Each point is reached from the start by the listed moves, each made once or not at all, plus a little noise. Is the number of moves made odd or even? Then give how often each move was made.

Moves:
(1): 25  26  -1  -6  -7
(2): -3  11  -38  19  48
(3): 2  -4  34  -8  3
Start: 15  -19  11  12  9
Points:
13  -12  6  25  60 -> even (0, 1, 1)
16  -23  44  5  13 -> odd (0, 0, 1)
40  8  9  8  2 -> odd (1, 0, 0)

Moves:
(1): 9  26  5  0  4  0  -13  -5  6  -5  7  11  8  1
(2): -14  7  3  -2  -1  -10  12  3  2  1  0  -2  2  -6
(3): 3  -7  11  0  10  -9  -1  7  -2  3  9  -11  -8  2
(4): 2  2  4  12  8  10  2  -2  -7  5  3  8  0  2
(5): -6  -1  -9  3  14  2  -14  10  -5  -11  -14  -3  7  -4
(6): -6  4  2  -13  -15  20  -1  9  3  -1  -2  4  -2  2
(7): 4  3  -3  1  3  -2  14  1  6  -2  -3  -11  9  4
(8): 7  -7  -3  2  -4  3  8  14  -4  -16  1  9  5  -4
(9): -9  6  7  18  6  -6  -4  14  20  -9  -13  1  9  7
(10): 10  11  -18  -7  -9  6  -6  14  9  21  4  -5  9  -3
(11): -9  -1  -4  5  0  6  1  -4  2  -9  5  -1  1  3
Start: -11  -8  0  9  -11  12  9  -1  -8  11  1  -4  -29  -12
Points:
-10  5  -1  12  -3  11  17  21  -6  41  17  -12  -25  -16 -> even (0, 1, 1, 1, 0, 0, 0, 0, 0, 1, 0)
-15  4  6  40  6  14  20  12  11  4  -10  -4  -12  3 -> odd (0, 0, 0, 1, 0, 0, 1, 0, 1, 0, 0)
-16  29  14  14  -16  26  -10  18  22  -5  -6  13  -16  -1 -> odd (1, 0, 0, 0, 0, 1, 0, 0, 1, 0, 0)
-21  6  2  7  -24  16  17  60  20  10  2  -6  -13  -13 -> even (0, 1, 1, 0, 0, 1, 0, 1, 1, 1, 0)

Moves:
(1): 12  -9  0  3  6  1  5  9  -4  10  -2  -1  -3  -8  9  0  3  -1  4  9  4  1  -6  5  -3  1  2
(2): 3  15  -4  -1  1  -2  1  2  4  1  -1  2  0  -2  4  0  -6  2  3  6  1  9  0  -4  -1  3  7
(3): 1  -3  10  -8  9  4  1  4  2  10  -7  6  3  -7  2  4  -5  5  -5  -7  -7  10  -2  -2  -7  6  7
(4): -7  5  4  14  3  3  0  3  0  -5  4  0  -4  1  3  0  8  -8  0  -10  -6  6  1  -4  4  4  2
(5): 0  3  -3  -1  12  -9  1  -2  -2  2  8  6  4  -5  -3  0  4  -12  5  -3  2  1  -9  -4  -4  1  -6
(6): 3  -1  -5  -6  6  6  -1  8  -2  3  4  -2  0  3  -1  -3  2  -3  -8  -4  -4  2  3  7  -8  -8  6
(7): 2  -1  5  -4  1  1  12  1  -2  0  5  -5  -2  0  -4  -2  -3  7  3  -1  4  1  -4  -3  -3  -1  -3
(8): -8  -1  1  -4  0  -5  0  15  -8  3  -8  0  -7  -1  2  -4  -6  -2  -6  0  3  -4  6  -3  3  2  -2
(9): 5  -7  1  4  4  3  -1  -4  6  4  4  -1  -9  4  5  10  -7  -2  2  -6  -4  3  0  -14  3  -6  -10
(10): -5  2  -5  -2  -7  1  2  -10  -8  13  2  -5  0  -3  1  -7  1  5  6  -7  -4  3  -11  -1  7  4  7
(11): 8  -1  3  -7  0  -5  0  0  4  -5  12  0  -2  2  3  -7  0  -1  -4  0  -4  -1  3  4  6  1  0
(12): -7  -7  -4  -1  -7  -5  4  0  -2  2  5  20  1  -5  -2  -4  1  9  -5  -2  3  11  3  -1  -4  -2  4
(13): 3  -2  0  4  0  8  4  4  0  2  2  2  15  -1  1  -1  -4  2  -1  -8  8  2  5  -2  1  2  3
(14): 3  -6  -3  3  3  -3  -1  2  -4  -2  -6  0  -1  11  -4  0  -5  -5  5  -4  -5  7  6  -1  -2  7  -1
(15): 4  2  -8  -2  6  0  3  -8  -1  -3  -3  -1  -2  0  17  4  1  4  -4  -2  9  -3  5  -5  -1  0  2
(16): -2  2  -4  -2  -7  -8  1  4  -5  0  7  -3  5  -2  -3  16  6  9  -1  -5  -4  3  -7  2  5  -2  -1
(17): -4  0  2  -3  1  -2  -4  9  1  -3  3  2  4  0  1  2  9  4  13  2  -3  -3  3  -6  -3  0  3
(18): 0  -5  -5  6  5  4  -7  4  -7  -2  0  -7  3  -2  -3  -11  -2  17  2  1  -8  4  -5  -3  4  4  1
(19): -4  -2  5  4  6  3  -4  -3  1  -4  2  -1  -4  -6  4  2  -11  -5  6  -2  -3  1  0  5  1  0  -1
(20): -6  0  0  3  3  7  3  3  -8  -4  1  -2  6  3  0  7  0  -1  5  7  3  -4  -4  -5  4  1  3
(21): -3  -1  -2  5  2  0  0  0  1  4  2  -4  -8  6  -7  5  6  5  0  2  16  3  0  1  4  7  0
(22): -4  -5  4  -6  -2  1  -6  2  -2  -4  1  -5  4  -2  3  -2  0  -2  -1  -1  8  15  -2  2  3  -4  -2
(23): 1  -3  3  4  6  -11  3  -5  -3  4  3  -6  5  -6  -2  0  -4  2  -5  6  -4  0  12  0  -2  -2  1
(24): -10  -3  -1  0  -2  3  4  -1  8  11  -4  -4  1  9  9  1  2  3  -3  4  0  8  -1  9  -3  2  -5
Start: 3  11  8  6  7  -5  -2  6  2  -13  5  3  -3  -7  -2  0  2  7  -2  0  1  -3  -6  -8  1  -2  -11
Points:
-12  -24  25  -4  23  -6  2  23  -17  10  29  -1  1  -28  3  -13  -23  50  2  -23  3  43  2  -30  14  6  -5 -> even (0, 0, 1, 0, 0, 0, 1, 1, 1, 1, 1, 1, 1, 0, 0, 0, 1, 1, 1, 0, 1, 1, 1, 0)
7  -11  3  8  44  -27  26  25  1  13  29  14  -10  -8  32  6  -17  17  8  0  27  33  18  -27  -7  11  -18 -> even (1, 1, 0, 0, 1, 0, 1, 1, 1, 0, 1, 1, 1, 1, 1, 0, 1, 0, 1, 0, 1, 0, 1, 1)
-5  -2  -3  9  24  -40  8  22  -24  18  24  18  -8  -32  11  15  -14  12  21  -4  -15  31  -6  -32  1  4  -9 -> even (1, 1, 0, 0, 1, 0, 0, 1, 1, 1, 0, 1, 0, 1, 0, 1, 1, 0, 1, 0, 0, 0, 1, 0)
-11  -6  -13  13  37  -2  -2  37  -30  -21  27  12  6  2  6  -15  7  10  -17  -23  27  36  4  -22  10  12  0 -> odd (0, 0, 0, 1, 1, 1, 0, 1, 0, 0, 1, 1, 1, 1, 1, 0, 0, 1, 0, 1, 1, 1, 0, 0)
12  2  14  27  27  -9  16  19  -7  -10  36  7  7  -35  11  -22  -14  32  0  -1  -6  32  4  -9  3  5  6 -> even (1, 1, 0, 1, 0, 0, 1, 0, 0, 0, 1, 1, 1, 0, 0, 0, 0, 1, 1, 0, 0, 0, 1, 0)
-12  13  1  -7  23  6  3  26  -16  7  11  -19  7  -2  22  2  11  45  8  -29  -21  60  -22  -16  -4  14  13 -> odd (0, 1, 1, 1, 0, 1, 1, 0, 0, 1, 0, 0, 0, 1, 1, 1, 1, 1, 0, 0, 0, 1, 0, 1)
1  0  7  -1  15  18  15  1  4  2  31  -17  -2  7  35  -7  3  13  -11  -36  7  32  -7  -15  9  -9  -11 -> even (0, 0, 0, 1, 0, 1, 1, 0, 1, 1, 1, 0, 1, 0, 1, 0, 0, 0, 0, 0, 0, 1, 0, 1)
-16  -9  -10  14  17  -19  1  36  -38  -4  12  1  1  -1  -22  7  0  38  -18  3  0  19  7  -10  5  6  -1 -> odd (0, 0, 0, 0, 0, 1, 0, 1, 0, 0, 0, 1, 0, 1, 0, 1, 0, 1, 0, 1, 1, 0, 1, 0)

Moves:
(1): 6  -6  11  -1  -8  4  5  -1  -8  -1  0  -7  -4  1  0  1  3  7  6  0  -8  -8  -5  6
(2): 5  15  -3  -2  -2  1  9  6  1  -9  -2  1  8  -7  -5  7  5  4  0  1  -7  15  6  0
(3): 7  4  9  -4  -2  -14  0  4  8  12  1  6  1  -6  -13  -5  11  -1  -7  3  9  -3  -5  -14
(4): 5  1  2  6  -4  7  -2  4  10  2  -1  12  4  -10  -6  3  1  -6  -11  7  -3  -12  -5  2
(5): 5  5  9  0  5  -1  2  0  0  12  -6  -8  2  -5  -3  5  -6  0  -4  6  4  2  9  -4
(6): 4  11  9  -10  -12  9  -11  10  -12  -7  -3  6  -5  -7  7  5  -7  17  5  1  0  -1  -6  0
(7): -4  -1  -6  12  6  6  -1  -1  10  13  -10  -2  -2  4  -1  -7  -3  6  4  13  3  14  -1  13
(8): 2  -5  -1  -5  -3  -2  -10  7  6  0  -8  2  3  -2  -6  3  -2  -11  5  -3  11  0  10  -3
(9): -1  4  2  -6  4  3  -1  -20  6  -4  -1  2  -7  1  -4  3  -6  0  0  -10  7  0  2  -1
(10): 7  -2  -5  -1  -5  -11  2  -1  -9  2  2  11  10  -5  1  1  -5  1  2  4  0  0  -1  3
(11): 1  2  -7  -14  -1  5  2  -3  6  6  -3  2  3  -5  -1  -12  -1  1  0  3  -4  -9  -3  0
(12): -7  -7  2  6  16  0  0  -7  -1  -11  -3  3  -2  0  -5  0  2  12  6  4  1  -6  10  2
(13): -7  -10  6  -4  8  10  2  -5  -5  -6  0  0  13  -8  8  -5  0  -2  -3  -5  -4  3  -3  -3
(14): 1  -4  8  -12  15  6  -4  -6  -9  8  5  4  1  14  3  -5  7  4  -1  12  6  13  -2  -2
(15): 6  3  4  8  -5  1  0  -1  -2  -2  1  -4  2  -1  9  -3  2  -2  2  4  11  -13  1  3
(16): -6  -3  0  -5  -2  2  3  -5  4  -5  5  -5  3  2  -11  8  3  2  -13  11  7  1  -6  -3
(17): 8  -7  -7  -7  1  -11  -7  -7  -17  5  -12  -13  -10  6  2  -2  3  -4  -2  -12  1  -1  -2  4
(18): 3  9  -21  2  3  2  5  -6  -4  13  3  -4  -1  -1  5  8  -3  11  -1  -15  5  -4  0  -8
(19): -10  8  -2  -1  4  0  5  -1  -7  5  -10  9  -3  -8  -7  9  1  -6  6  2  -6  -6  -5  0
(20): 3  6  1  0  -10  -10  0  1  5  1  -9  0  11  4  6  8  7  0  2  8  -21  0  -12  0
(21): 3  7  -3  4  -14  -9  -6  -11  -6  2  4  1  -2  1  -6  -15  -1  -5  10  -5  -4  -5  7  -7
(22): 5  -4  1  2  6  0  -11  3  -2  -3  7  0  4  -8  -4  11  2  -3  6  11  2  3  -9  4
(23): -2  -5  -7  -4  -9  0  -3  1  1  5  3  8  -9  -6  13  2  5  -3  1  -3  2  2  -1  4
(24): -5  0  -2  1  -2  1  -3  -2  4  0  8  -9  11  5  -8  2  0  2  -7  -6  5  0  7  13
Start: 17  -4  5  1  -5  10  10  -1  4  -7  3  4  2  -9  3  -2  13  5  11  -1  -2  0  -10  -7
Points:
39  18  -7  -24  10  -8  10  -29  -4  22  22  5  40  -24  -46  5  27  32  -1  27  22  8  7  -25 -> even (0, 1, 1, 0, 1, 0, 0, 0, 0, 1, 1, 1, 0, 1, 0, 1, 0, 1, 0, 0, 1, 1, 0, 1)
47  -21  24  -23  -24  15  -8  -10  -25  -7  -16  8  26  -50  16  19  20  25  7  37  -13  -41  -40  12 -> even (1, 0, 0, 1, 1, 1, 0, 0, 0, 1, 1, 1, 1, 0, 1, 1, 1, 0, 0, 1, 0, 1, 1, 0)
44  5  -10  -37  -8  3  -8  -25  -33  60  -13  15  2  -26  16  -33  12  30  12  -1  16  12  -17  -23 -> even (0, 0, 1, 0, 1, 1, 1, 0, 0, 1, 1, 0, 1, 1, 0, 0, 1, 1, 0, 0, 1, 0, 1, 0)
39  -10  27  -30  -15  17  -14  -16  14  23  -48  14  1  -43  0  -2  20  22  12  11  -6  -19  -20  0 -> even (1, 0, 1, 1, 1, 1, 1, 1, 1, 0, 1, 1, 1, 0, 0, 0, 1, 0, 0, 1, 0, 0, 1, 0)
40  20  -15  -23  -32  11  4  -25  -41  -6  5  -3  1  -36  -1  54  16  29  13  -13  18  -12  -26  20 -> odd (1, 1, 0, 0, 0, 1, 0, 0, 1, 1, 0, 0, 0, 0, 1, 1, 1, 1, 1, 0, 0, 1, 1, 1)
3  -16  4  -9  46  25  6  -23  -24  -11  -17  0  15  -14  -16  14  32  18  13  36  0  36  -21  8 -> odd (0, 1, 0, 0, 0, 0, 1, 0, 0, 0, 0, 1, 1, 1, 0, 1, 1, 0, 1, 0, 0, 1, 0, 0)
39  -8  0  -8  8  2  14  -24  1  28  1  9  28  -9  -9  4  38  43  15  56  9  -12  -40  -3 -> even (1, 0, 1, 0, 0, 0, 1, 0, 0, 1, 1, 1, 0, 1, 1, 1, 0, 1, 0, 1, 0, 1, 0, 0)
24  1  -14  -10  -11  17  3  -31  3  28  12  -17  24  7  -16  -1  27  29  15  30  -11  4  -32  10 -> even (1, 0, 0, 0, 0, 0, 1, 0, 0, 0, 1, 0, 0, 1, 0, 1, 0, 1, 0, 1, 1, 1, 0, 1)
